Rows are points. The ring and each string are closed loops that go straight from each point to the next, and from the last back to the first. Before rounding, they use only three directions, however many columns there are. Count how often each string passes through the ring. Passing back the other way cancels.
In the rows, 128 means zero.

Ring, 6 rows:
[[181 142  79]
 [166 185 100]
 [123 189 122]
 [ 74 130 153]
 [ 82  92 135]
 [138  98  85]]
String (21 x 3):
[[ 74 147 192]
 [ 55 152 161]
 [ 56 160 113]
 [ 87 150 115]
 [130 129 148]
 [106 139 177]
 [ 73 170 163]
 [105 164 171]
 [133 145 154]
 [122 154 126]
 [127 148 122]
 [157 153 166]
 [135 211 137]
 [113 216 104]
 [ 95 211  83]
 [120 164 115]
 [129 157 135]
 [111 154 106]
 [ 82 180 106]
 [113 147 120]
 [115 139 163]]
Times through: 2

Ring, 6 rows:
[[177  91 116 156]
 [144 131  84 153]
 [104 154 107 122]
 [ 98 131 169  89]
 [128  76 167  70]
 [165  56 146 100]]
String (15 x 4):
[[111 122 232 100]
 [121 112 159 100]
 [112 110 126  83]
 [ 87 126 119  65]
 [ 67 174 172  95]
 [ 89 171 164 121]
 [120 148 174 141]
 [120 120 113 107]
 [ 99 132  77  88]
 [ 83 152  90  88]
 [113 125 126 102]
 [116 120 136 102]
 [104 117 131  80]
 [ 89 121 176  64]
 [ 94 123 233  76]]
Times through: 2

Ring (6 x 6):
[[169 133 134 173 108 132]
 [160 172 140 166 128 157]
 [ 92 158 131 107 160 158]
 [ 69 128 115  84 160 135]
 [ 91  92  93  95 131  93]
 [148 103 117 151 107 108]]
String (19 x 6):
[[ 90  85  64  84 125  64]
 [122 116  77 113 120  83]
 [136 108  74 124 108  73]
 [156  76 105 155  90  83]
 [154  94 141 167 104 125]
 [155 113 147 168 111 139]
 [196 136 155 204  97 147]
 [190 167 129 186 108 139]
 [164 174 102 154 121 122]
 [134 151 109 133 130 125]
 [124 145 152 143 141 164]
 [114 161 168 140 155 188]
 [ 93 179 158 118 172 192]
 [ 84 170 123  97 168 157]
 [ 99 159  89  96 150 118]
 [112 138 106 115 138 121]
 [ 78 108 137 102 151 144]
 [ 52  84 123  76 155 126]
 [ 51  68  84  61 143  83]]
Times through: 2
String, 23 rows:
[[ 69 103  65  66 143  77]
 [ 96 123  74  90 136  88]
 [104 123 104 109 137 115]
 [ 95 112 125 110 141 131]
 [ 54  90 123  78 156 129]
 [ 46  98 116  68 162 128]
 [ 68 111 130  90 157 141]
 [106 131 118 115 141 131]
 [110 146  96 109 140 116]
 [ 84 155 101  89 159 131]
 [ 60 160 125  78 178 160]
 [ 88 165 108  94 161 140]
 [104 157 105 107 149 131]
 [106 145 118 114 146 137]
 [110 154 100 110 144 123]
 [ 74 162 103  81 168 138]
 [ 37 136 137  66 184 165]
 [ 41 131 117  62 177 144]
 [ 58 129  97  68 164 120]
 [ 33 104 104  52 170 122]
 [ 50  91 128  76 159 134]
 [ 43  82 113  66 158 118]
 [ 45  82  91  58 153  97]]
Times through: 0

Ring:
[[113 100 104 179  97 137  70 106]
 [113 125  85 162  94 122  87 104]
 [101 143  83 146  98 103 107 105]
 [ 83 154 104 128 109  80 132 115]
 [ 73 149 136 118 116  70 148 128]
 [ 70 125 182 119 122  73 150 145]
 [ 69 106 197 131 125  83 138 147]
 [ 71  82 192 161 125 107 104 136]
 [ 81  74 165 183 119 127  76 121]
 [ 95  79 138 188 109 137  65 112]]
String:
[[115 113 126 150  96 118 102 124]
 [133 127  97 145  85 122 102 119]
 [118 152  63 142  88 108 107 103]
 [110 165  73 124  92  90 129 111]
 [111 148 120 115  96  88 141 132]
 [ 90 132 135 132 109  90 128 127]
 [ 55 137 128 144 125  78 123 113]
 [ 38 145 153 125 135  56 149 124]
 [ 51 128 187 119 132  62 155 142]
 [ 35 113 180 146 140  72 128 127]
 [ 49  87 232 139 139  80 136 153]
 [ 82  77 219 146 122 104 119 153]
 [ 98  89 180 150 110 114 109 141]
 [110  95 167 147 103 117 109 140]
 [106  68 165 179 106 140  74 128]
 [105  62 132 207 105 157  41 106]
 [ 72  94  97 204 117 132  50  85]
 [ 87 107 104 179 109 122  75 100]]
Times through: 0
